Every row gives one point. Before rounding, the points of a table are all equally far from one centre. They may lie mostly on one side of it. Where is the centre, to within rounding?
(in the rows, 128 means zero)

Points (7 x 2):
[[165 139]
 [170  65]
 [ 86  62]
 [162 141]
 [114 153]
 [ 81  69]
 [ 77  76]]
Centre: [127  99]

Points, 10 rows:
[[162 156  51 111 115 208]
 [133 116  24 107 129 171]
 [ 83  87 114  82  80 189]
 [144 168 122 125 143 196]
 [ 93 199  94 160  79 188]
 [164 122 147  81  96 193]
 [ 80 169  82 183 108 120]
 [ 91 150 109 122 117 219]
 [ 82 139  93  96 141 184]
 [ 75 170  72 116 124 184]]
Centre: [131 130  95 131  81 149]

Points:
[[140  68  88 114 181 118 111 157  15 154 109]
 [ 92  61  95  92 204 105  88  74  74 154 121]
 [ 47 100 166 159 176 136  82 197  79 174 130]
 [153  98  61 112 207 176 138 156  89 162 116]
 [ 93 128  72 108 183  75 124 135  60 124 100]
 [145 105 126 132 141 110 113 185  61  81 105]
 [138 129  77 102 181 118  72 168  48 131 102]
 [100 142 141 125 182 163 157 163  97  77  75]
 [ 91  86 100 144 190 191 134 165  25 135  79]
 [123  66  92 133 228 180 152 145  43  86 100]
 [108 131 132 146 189 128 149  92  50 124  94]
 [116  81 110 105 247 114 119 142  73 202  89]
 [119 122  92 171 170 149  56 130 111 104 126]
 [156 107 111 152 142 158 114 182  59 107 126]
 [ 98  94 162  88 206 183 160 163  69  62 114]]
Centre: [ 95  83 126 118 198 138 111 154  92 125 123]

Points (25 x 18):
[[123  79 170 142  96 143 169 182  80 133 146  88 235 107 132 109 178 133]
 [160  87 209  83  83 121 195 109 130 188 131  96 163 120  80 116 102 181]
 [155  55 160 166 111 125 176 182  99 116  96 144 150 110  71 113  82  91]
 [134 136 164 145 135  89 153 107 104 116 152 166 210 100  86 206 167 172]
 [151 118 181 141  65  90  99 134  48 141 153 128 199  92 102 121 120 130]
 [154  68 180 162 129 136 118 112  39 123 123  95 162  86 118  86 114 114]
 [128 167 166 136  82  93 140  92 115 107 145 152 100 101  62 167 153 154]
 [ 86 110 163 123  54 127 203 117 102 122 137 150 233 136  85 124 139 201]
 [153 130 196 116 111 176 155 105  44 134 122 138 163 119 147  57 133 131]
 [119  96 182  98 191 113 125 140 130  94 164  97 136 187  59 110 135 130]
 [133 145 182 163  61 137 172 130  94  86 143 160 205  99  87 117 142 202]
 [129 147 180 114  72 127 149 107  58 168 109 114 156  86  73 103 160 171]
 [127 167 177 163  85 121 172 154  84 165  87 113 196 114  73 124 173 156]
 [172 129 184 137  44  90 108 147  83 128 122 141 198 137 107 145 128 124]
 [144 104 168 172  81 115 140 116 100  92 152 133 146 130 113 126 125 249]
 [165 137 165 124  99 100 109 136 170 145 159 115 230 104  60 145 142 171]
 [ 88 112 199 150  63 125 181 136  82 113 166 157 194 136 122  71 155 156]
 [134  95 144 115 104 127 184 151 178 157  98  93 233 153 131  60 129 212]
 [ 92 112 217 170  99 157 160 132  93 142 149 124 109 102 134 143  84 161]
 [113  61 194  95 117 136 146 162  93 116 145 115 146 115  44 134 118 182]
 [147 161 164 119 119 159 160 159  94 125 142 157 182 136  40  98 166 176]
 [117 166 199 147 188 111 210 129 115 147 158 111 173  94  57 136 156 127]
 [169 155 183 168  73 129 172 119 176 152 118 131 191 143 107  92 149 198]
 [113  91 175 123 135 142 132 140  73 129 172 142  97 158  89 128 162 155]
 [138 175 185 106 115 160 198 120  81  33 104  94 207 123  90 141 129 143]]
Centre: [126 128 128 117 128 104 170 123 124 114 130 111 167 120 129 115 109 141]
